Each point is reached from the start by the listed moves, each made once or not at all, plus a little noise. Say if it took an odd or an even number of moves. Then give how often each move was made.
In the rows, 128 means zero.

Moves:
(1): 174 125 125 110 141
(2): 134 170 101 111 149
(3): 142 142 159 124 136
Start: 133 125 108 119 134
Points:
148 137 139 115 141 => odd (0, 0, 1)
184 162 77 83 166 => even (1, 1, 0)
138 167 81 103 154 => odd (0, 1, 0)

Moves:
(1): 153 135 124 118 118 136 135 134 142 119 136
(2): 118 154 119 111 118 114 137 126 131 143 137
(3): 146 145 170 109 99 126 142 126 139 141 136
(4): 116 145 128 175 138 107 137 120 117 104 125
(5): 137 139 137 118 145 94 114 121 128 127 109
(6): 113 131 138 129 163 170 128 117 168 110 149
(7): 134 124 140 130 149 124 175 136 131 132 133
(8): 119 132 137 132 128 124 128 158 139 118 121
(9): 113 116 123 145 121 104 152 118 161 123 116
Start: 120 126 128 126 133 96 138 132 99 136 139
Points:
155 177 196 140 139 40 201 158 125 111 132 => even (1, 0, 1, 1, 1, 0, 1, 1, 0)
114 158 154 170 184 117 200 157 156 82 162 => odd (1, 0, 0, 1, 0, 1, 1, 1, 0)
138 171 195 160 134 16 224 146 159 100 122 => odd (1, 0, 1, 1, 1, 0, 1, 1, 1)

Moves:
(1): 163 112 129 122 117 111 131 126 129 126 111 136 119 125 131 133 85 118
 137
(2): 131 153 110 123 112 132 129 138 137 118 128 136 119 102 131 127 124 144
 126
(3): 129 143 163 118 128 127 131 128 140 123 135 130 129 146 115 128 125 131
 133
(4): 142 134 137 171 121 113 130 133 128 155 140 126 148 101 121 125 132 124
 129
(5): 152 136 130 127 172 109 114 128 132 129 115 150 132 127 136 124 149 129
 130
(6): 134 123 122 151 134 157 136 135 133 136 125 131 117 131 116 133 123 135
 136
(7): 122 107 128 136 127 119 156 136 127 126 123 138 108 123 125 111 148 137
 149
(8): 120 118 129 131 128 125 119 154 134 123 118 133 124 132 113 134 137 118
 134
(9): 127 122 115 125 133 115 140 113 166 135 137 114 115 139 114 141 114 104
 140
(10): 123 138 136 125 132 128 112 128 122 148 136 128 109 127 126 121 123 124
 130
(11): 136 130 138 132 136 139 133 153 146 120 167 109 128 122 151 128 122 107
 141
(12): 122 115 118 138 127 127 112 122 132 120 145 146 125 127 128 131 122 129
 128
(13): 136 118 127 107 121 147 129 124 129 143 133 143 157 116 128 114 124 117
 136
(14): 127 146 114 124 122 115 126 132 119 152 115 127 138 174 122 122 122 144
 152
(15): 114 140 143 125 131 129 133 139 141 143 108 138 136 137 153 113 127 135
 105
(16): 128 157 141 121 139 110 161 129 111 133 147 151 124 127 133 163 128 108
 109
(17): 152 121 136 113 104 125 115 128 146 136 125 135 113 147 144 130 148 135
 110
(18): 123 128 134 106 136 128 118 146 140 146 144 117 132 115 133 147 120 166
 115
Start: 169 119 143 140 117 126 131 129 155 122 102 125 110 117 114 118 149 92
 104
Points:
249 139 143 111 98 72 109 178 246 222 65 169 136 127 127 122 122 114 108 => odd (1, 1, 0, 1, 1, 0, 0, 1, 1, 0, 0, 0, 1, 1, 1, 0, 1, 1)
237 137 154 81 81 96 156 113 218 131 145 197 85 121 115 157 97 52 97 => even (1, 1, 1, 0, 0, 0, 0, 0, 1, 0, 0, 1, 1, 0, 0, 1, 1, 0)
227 75 137 99 80 109 120 131 215 149 81 142 96 134 111 132 118 45 120 => odd (1, 0, 0, 0, 0, 0, 0, 1, 1, 0, 0, 0, 1, 0, 0, 0, 1, 0)
198 102 172 184 112 96 120 183 176 202 113 162 76 137 62 122 105 137 161 => even (1, 0, 1, 1, 0, 1, 1, 1, 0, 1, 0, 1, 0, 1, 0, 0, 0, 1)

Moves:
(1): 149 135 95 120 135 149 123 134 116 142 145 146 122 138 148 122 119 82
 153 134 136 124 121 115 123 105
(2): 111 108 125 136 134 142 137 144 121 128 147 132 140 137 132 125 123 125
 132 125 137 128 108 136 151 130
(3): 128 137 127 136 124 134 123 117 128 111 134 134 132 125 126 114 125 127
 139 111 127 134 138 122 123 127
(4): 110 127 120 129 130 120 117 139 119 135 134 97 130 138 121 128 125 145
 128 126 130 150 93 113 126 136
(5): 113 142 117 137 131 124 144 132 123 131 137 125 126 142 141 129 101 121
 120 120 110 123 124 129 129 154
(6): 139 117 126 125 152 153 131 129 111 124 119 97 108 113 120 104 117 126
 93 141 141 105 128 138 138 128
(7): 115 105 132 128 140 118 107 136 106 116 139 128 124 125 127 113 117 101
 134 151 128 141 113 83 124 119
(8): 104 120 101 114 146 138 143 124 91 129 133 129 134 157 115 133 131 142
 103 148 121 139 141 113 110 156
(9): 140 123 138 122 110 131 122 113 112 125 131 121 139 127 128 136 131 130
 128 125 146 126 138 140 132 121
(10): 123 135 132 121 115 122 114 132 124 111 115 125 129 133 121 139 126 124
 116 135 121 143 118 128 105 142
(11): 127 123 141 114 150 121 133 127 141 121 138 127 116 127 120 131 130 137
 108 131 147 119 135 130 128 138
(12): 129 123 142 128 124 124 113 119 131 122 136 132 129 112 127 123 134 119
 129 119 129 136 129 143 130 136
(13): 120 148 129 129 115 122 134 134 129 102 138 108 108 146 115 127 125 140
 152 123 117 96 142 108 130 108
(14): 121 135 133 131 122 134 129 129 146 134 124 135 124 125 127 132 109 133
 121 128 129 128 139 128 122 125
(15): 131 136 134 141 140 126 129 136 121 135 133 140 132 119 116 128 113 118
 128 134 132 148 131 134 125 140
(16): 112 127 135 121 134 127 105 139 138 114 121 131 97 153 129 82 120 128
 106 113 118 114 119 121 153 138
(17): 113 128 137 128 121 127 127 133 145 131 122 104 131 118 130 136 124 164
 130 110 135 109 135 114 113 128
(18): 147 123 127 125 119 140 127 123 135 113 137 120 100 128 147 130 132 138
 126 107 122 122 132 125 168 134
(19): 134 146 112 155 113 132 133 135 121 115 108 139 142 103 123 159 138 125
 124 132 109 119 125 126 129 105
(20): 134 131 121 142 119 123 151 141 122 131 120 118 141 115 110 131 133 124
 115 138 119 116 134 133 138 128
(21): 146 121 120 137 122 120 146 123 118 139 128 113 121 129 113 127 118 136
 121 137 110 100 119 136 141 140
(22): 124 126 126 143 118 132 128 126 123 133 127 120 133 138 129 126 133 126
 132 131 127 123 123 129 123 127
(23): 131 122 141 102 131 125 130 126 123 122 128 127 111 113 140 102 139 118
 103 129 144 118 145 125 93 122
(24): 122 113 124 131 126 119 141 150 137 136 132 127 131 141 134 129 129 126
 123 127 127 126 146 117 125 104
Start: 120 105 119 125 112 135 123 123 137 135 116 109 111 124 132 126 147 121
 106 125 123 124 134 126 128 140
Points:
73 60 103 186 129 150 159 177 74 105 122 62 131 94 54 126 99 124 7 176
 115 89 146 89 104 165 => even (0, 1, 1, 0, 0, 1, 1, 1, 0, 1, 1, 1, 0, 1, 1, 0, 1, 0, 1, 1, 1, 1, 0, 1)
113 91 88 131 116 129 103 123 72 134 174 80 87 133 152 59 105 43 113 131
 113 121 85 68 87 154 => odd (1, 0, 1, 1, 1, 0, 1, 0, 0, 0, 0, 1, 0, 0, 0, 0, 0, 0, 0, 0, 1, 1, 1, 0)
80 97 83 132 115 136 87 155 37 111 165 71 91 185 89 66 118 66 108 158
 119 129 109 49 132 146 => odd (1, 0, 0, 1, 0, 0, 1, 1, 1, 0, 0, 1, 1, 0, 1, 1, 0, 0, 0, 1, 0, 1, 0, 0)
157 111 76 136 122 165 164 182 71 89 142 36 46 99 95 113 122 94 44 154
 125 48 101 108 157 132 => odd (1, 1, 0, 1, 0, 1, 0, 0, 0, 1, 1, 0, 1, 0, 1, 0, 0, 1, 1, 1, 1, 0, 1, 0)
120 144 127 191 35 120 127 134 105 60 124 61 96 79 91 158 81 129 98 102
 67 73 159 84 143 155 => even (0, 0, 1, 0, 1, 0, 1, 0, 1, 1, 0, 1, 1, 1, 1, 0, 1, 1, 1, 1, 1, 0, 0, 0)
147 91 72 156 101 173 106 163 34 85 153 40 70 125 108 129 97 73 107 158
 116 89 66 71 182 112 => even (1, 1, 0, 1, 0, 1, 1, 0, 1, 1, 0, 0, 1, 0, 1, 0, 0, 1, 1, 0, 1, 0, 0, 0)
